Each row is a point. Any point is a mix of the corners, with weights that add up to 1. It lies inside the corners' shape when no weight is negative. Is each point inside? If not, which corners have a negative weight?
In the rows, zero is written as 128.

Corners:
(1): [133 100 190]
(2): [186 150  82]
(3): [126 137  60]
(4): [ 96 135 174]
Points:
[126 128 119] => inside
[119 136 161] => outside (3)
[124 134  91] => inside
[178 147  89] => inside
[169 141 114] => outside (3)
[174 146  94] => inside
[172 126 104] => outside (4)
[120 122 124] => outside (2)

Corners:
(1): [ 98 144 142 105  73 189 143  90]
(2): [123 133 100 142 120 176  82 145]
(3): [172 146 110  99 174  94 128 148]
(4): [131 147  68  84 120 106 121 168]
(5): [ 22  68 160 144  80 222 105 105]
(6): [ 75 139 153 191  98 146  78 121]
(7): [183 118 138 113 123 151 131 187]
(8): [182 108 120 145 121 121 156 116]
(9): [183 149  90 129 191  95 184 190]
Points:
[146 137 105 122 140 133 127 158] => inside
[142 123 133 146 131 132 148 139] => outside (2, 4)
[117 108 139 140 111 168 124 129] => outside (4)
[ 90 132 127 156  94 171 103 120] => outside (3, 7)
[131 111 118 121 116 151 135 134] => outside (6)
[134 127 131 140 129 148 132 139] => outside (4)

Corners:
(1): [128 121 102 169 120  96 120 110 142 121 147 145]
(2): [153  76 145 104 142 122 160  87 101 105 168 115]
(3): [130 102  71 125 142 171 115  95 122 108  89 108]
(4): [158 150  57 116 109 196 135 164 139 114  93 108]
(5): [169  90 148 109  38 150 100 134 127 125 141 123]
(6): [162  84 123 155 155 230 132  90 121 150 130 188]
(7): [107 123 168  98 137  90  93 190 102 117 125 108]
(8): [162 139 159 147 109 110 130 110  98 110 132 111]
(9): [117 120 180 146 123  91 137 109 144 210 153 153]
(10): [117 149 126 107 138 107 120 122 165  98 103 138]
(11): [ 33 158 158 155 142 108 171 176 146 138 100 158]
(12): [139 143  61 144 166 110 127 100 138 139  49 249]
(13): [173  70 138 174 146 142 195 121 134  93 102 108]
Points:
[119 130 152 134 131 101 127 119 135 140 133 161] => outside (3, 4, 13)
[122 123 119 135 131 115 133 127 130 119 110 136] => outside (6)
[111 126 102  94 131 186 125 159 120 168 104 161] => outside (1, 8, 10, 13)
[140 104 109 141 122 130 150 134 118  88 104 115] => outside (6, 9, 10)

Corners:
(1): [161 119 157  73 141  60 191 154  95 113 105 119 126  98  66 139 140 172
 110  87]
(2): [ 99 116 135 134  77 165  49 172 128 146 152 139 126  88 168 169 134  97
 130 170]
(3): [169 125 139 149 138  87 174 140 114  52 174 156 105 197 110 126 130 140
 111  53]
(4): [123  72 115 110  78 136  89  95 137 178 132 126 137  98 133 188 116 177
 174 149]
(5): [155 142  93 100  86 119 194  79  93  87  84 151 156 124 129 152 158 180
 132 109]
(6): [ 95 154 112 118 119 123 118  78 111 124 109 146 148 100 104 153 130 106
 141 115]
(7): [ 94  89 138 165  52 161  83 112 117 194 101 155  65 128 117 153 107 121
 175 177]
(8): [119 126 138 126 111 140 142 131 129  83 109 159 158 154  95 138 157 135
 145 162]
(9): [109 118  79 103  83  84 142  85 129 125 114 127 119 183 140 154 157 129
 115 142]
(10): [131 161 144 177 113 115  84 148 184 150 155  65 103 134 151 151 119 103
 156 153]
(11): [164 128 121 114 122  95 119 184 106  87 142 156 186 192 151  67  92 193
  86  77]
(12): [119 113 128 102 165  96 164 158 105  79 142 143 112 146 115  90 166 174
 137  32]
(13): [193  89 117 148 183  92  62 223  42 117 196 115 125 151  62 107  96 152
 106 128]
(14): [124  77 246 219 138 171  80  78  88 119 195 112  59 168 166 154 125 135
  94 228]
(15): [124 134 113 119 115 171 127 100 166 145 129 128 130 120 103 122 137 139
  74 158]
(16): [ 96 113  83 116 135 148 133  97 162 199 110 156 133 121 160 187 120 125
 164 124]
(17): [157 135 123  66 169 101 179 146 106  71 165 123 169 156 102  77  86 141
 154  85]
(18): [150  67 138 175 130 124  46 141 160 127 162 106 103  75 163 128  90  92
 148 143]
(19): [ 94 126  79  73  98 170  73 123 159 131  71 163  92 129 147 148 116 155
 127 134]
(20): [132 147 109  97 145  84 146 115 116 110 135 189 126 133 102  89 159 173
 127 137]
(21): [ 81  90 175 210 185 120 104 152  93  97 212 100  61 181 129 125  70 185
  84 159]
Points:
[128 114 128 135 119 120 116 130 119 124 137 137 115 135 124 141 130 147
 121 133] => outside (17)
[152 128 118 132  90 111 110 109 119 113 123 135 137 155 134 137 126 134
 153 141] => outside (1, 2, 12, 15, 16, 21)
[134 109 129 130 129 124 113 124 110 115 144 137 126 140 124 135 119 145
 111 143] => outside (7, 10, 12)
[135 119 115 120 133 111 122 150 114 118 134 139 119 120 106 133 120 148
 149 105] => outside (9, 11, 14, 15)
[124 129 112 109 117 120 136 130 123 121 124 142 134 139 115 133 134 156
 130 113] => outside (14, 18)
[161  90 148 143 197 107 125 137 120 115 187  98  92 114 110 128  96 177
 120 107] => outside (2, 6, 7, 8, 9, 11)
[ 98 127 134 145 106 138 132  69 148 112 129 143  89 151 128 125 137 140
 150 155] => outside (1, 2, 11, 13, 16)
[124 125 109 108 129 121 122 138 129 113 132 137 134 132 122 134 123 149
 125 117] => outside (7, 14)
[133 110 103 122  95 122  71 131 114 176 113 139 120 108 134 159 119 129
 147 157] => outside (3, 8, 12, 15, 17, 21)

Corners:
(1): [ 84 147 100  79 160 102 185 127 119  68 120 138 109 106 176 148 162 213
 137  83]
(2): [ 91 100 152 154 126  97  79 120 133  89  60  73 160 164  96 137 155  42
  97 200]
(3): [ 75 132 144 108 140 137 148 112 208 138  78  92 139 123 101  94 143 137
 126 100]
(4): [115 162  73  92 104  93 160 108 132  98  99  89  84 164 117 102 156 187
 152 150]
(5): [ 96 204  70 118 177 174 137 110 155 165 146 164 104 102 153 152  96 215
 158 110]
(6): [130 106  81  98  92  77 141 146 161  92  86 201 146  92 159 109 106 187
 201 111]
(7): [ 53 194  88 104  80 110 179  95 123 116 141  95 146 127 132 165 112 185
  75  95]
(8): [142 163  84  94 141 189  87 116 125  59 109 157 135 159 190  84 162  93
  84 124]
(9): [132 137 139 167 130 114 129 113 157  74 150 218 141 145 167 109 160 153
 163 105]
(10): [163 142  91 163 190 165  89 124 159 141 147 132  89 168 162 152 107 159
 104 141]
(11): [ 99 127  83  62 111 176  91  74  92 172  65 151 109 160  75 123 107 173
 145 110]
(12): [143  85 120 127 156 191 183 100 145 149 106 125 155 158 136 119 109 185
 154 139]
(13): [121  96 120 175 101  74  75 201  91 111  96 116 169  84  93 139 196  73
  76 134]
(14): [ 63  78 109 110 154  97 128 120 154 121  73 145 118 108 156  96 177  96
 135 142]
(15): [159 107 139 184 111 135 124 193 115 145  58 188 103 106 130 185 155 113
 109 175]
(16): [101 159 116 149 146 156  78  56  82 134 130 186  87 106 108  78  81  74
 106 142]
(17): [ 84 158 151 141  95 148  67 181  80 200 129 105 137 147 101  78  99  99
  91 130]
(18): [127  96  82  81 106 170  88 126  66 159 148  97 106 115 112 139 118  99
 179 109]
(19): [141 114 108  67 171  69 165 178  83 177 152  86 161 136  92 191 128  92
 136 137]
(20): [ 77 164 121 140 155 146 208 163 194  89 120 185  77 141 125 119 132 183
 103  84]
(21): [119 116 103  92 114 183  86 158 177 154 129 153 104 136  86 100  95 156
  91 153]
Points:
[102 140 116 121 138 138 139 129 156 119 109 144 119 133 128 117 134 148
 124 113] => inside
[100 143 110 132 143 107 140 126 131 135 109 124 133 106 137 137 128 147
 129 132] => outside (8, 9, 11, 18, 20, 21)
[112 132 110 127 131 131 128 138 130 121 114 143 119 124 128 130 140 140
 127 122] => inside
[107 142 108 114 130 140 129 120 136 127 114 144 114 139 128 116 125 151
 131 124] => outside (13)
[102 124 117 122 134 131 133 133 137 133 111 141 125 125 124 128 126 148
 129 122] => outside (4, 8)
[100 135 101 110 129 145 120 125 141 124 112 128 119 130 124 115 125 146
 118 126] => outside (9, 15, 19)
[ 91 132 108 131 130 135 123 115 140 122 116 157 113 128 133 105 124 153
 134 122] => outside (3, 8, 15, 19)
[111 140  93  97 126 125 134 155 120 141 118 122 114 123 119 141 133 146
 120 116] => outside (2, 9, 12, 16)
[118 135 109 111 141 143 139 156 127 127 128 164 115 131 131 126 148 160
 137 117] => outside (2, 3, 6, 7, 10, 16)

Corners:
(1): [133 123 160 102  94 156 128 121 105 147 106 105 156 160 181 104 176 160
 110 119]
(2): [ 82 148 102  99 104  87 139 149 134 133 105 133 130 157 186 101 102 168
  99 136]
(3): [119 107 162 171 140 123 131 132 111 172 126 104 102 131 148  96  94  86
 133 167]
(4): [118 106 162 151 167 163  95  67 156 151 127 147  92 167 179 136  81  89
 131 155]
(5): [111 171 152  85 132 114  91 130  90 137 160 189 140 112 174  80  85 188
  71 106]
(6): [187  84 178 147 102 135 148 132 151 105 147 148 158 101 168 157 199 124
 146  73]
(7): [ 85 165  85 173 141 140 123 129 144 134 127  69 118 106 126  87 120 108
 151 121]
(8): [179 107 101  57 158 163  54 100 102  77 102 129 138 146 108  71 110 196
 138  54]
(9): [114  79 105 131 115 125 120 127 153  69 164  82 110 128 125 111 193  86
  97 119]
(10): [155 144 106 141 110 139 142 112 102 144  94 145 107 165 116 117  99 149
 157 114]
(11): [131 107 150 154 156 158 122 114 114 137 101 149 123 164 102 116  83  97
 142 161]
(12): [133 165 178 148 105 137 148  82 125 129  94  87 152  97 145 161 115 157
 143 147]
(13): [115 119 110 171 125  74 127 129 113 124 161 106 167 114 118 176 137  87
 132 116]
(14): [102 105 175 132 122 120  99  69 132 159 103 179 134 175 160  71 115 126
 138 113]
(15): [ 65 134  82  84 136 117 101 131 119 161 162 123  74 142 147 112 121  78
 132  84]
(16): [133 158 142 126 169 113 113 138 116 116 132  94 105 146 104 111  91 110
  85 117]
(17): [155 152 122  83 172 115  93  89 155 107 106 147 108 134 128 129 155 154
 125 131]
(18): [142 109 179 108 119 118 115 155 151  69 169 126 141 161 172 176 249 122
 144 115]
(19): [178 105 176 114 114 118  85 136 158 125 158 166 188 153 120 141 154 160
 128 131]
(20): [ 76  75 128 167 131  77 115 126 126 135 173 131  92 135 107 164 181  73
 107  80]
(21): [156  97 132 106 172 157 114 107  96 163 142 106 149 144 135  90  94 150
 177 116]
Points:
[124 110 129 104 132 114  98 131 133 106 162 122 131 136 136 113 180 122
 109  86] => outside (2, 3, 4, 10, 11, 12)
[133 133 161 138 133 133 132  99 110 149 120 145 123 151 146 143 124 122
 146 121] => outside (2, 3, 7, 8, 9, 19)
[137 101 143 145 125 133 115 125 134  99 127  98 139 133 127 137 155 119
 123 115] => outside (5, 10, 14, 15, 17, 21)
[118 126 144 133 128 118 122 122 129 131 135 126 128 139 147 128 135 122
 123 125] => outside (8)
[106 136 139 122 136 121 114 122 135 127 145 115 127 139 146 136 136 119
 112 139] => outside (3, 6, 8, 10, 14)
[132 121 147 132 133 129 116 116 128 125 127 130 130 143 142 123 129 130
 128 127] => outside (15)
[133 112 148 130 132 128 116 118 116 140 130 138 135 148 140 126 119 124
 133 119] => outside (7, 9, 17)
[121 126 139 134 131 122 114 118 133 124 132 126 125 136 138 125 139 122
 124 118] => outside (21)
[104 136 126 137 131 127 122 112 111 145 113 118 109 141 139 104 105 118
 116 129] => outside (6, 18, 19, 21)
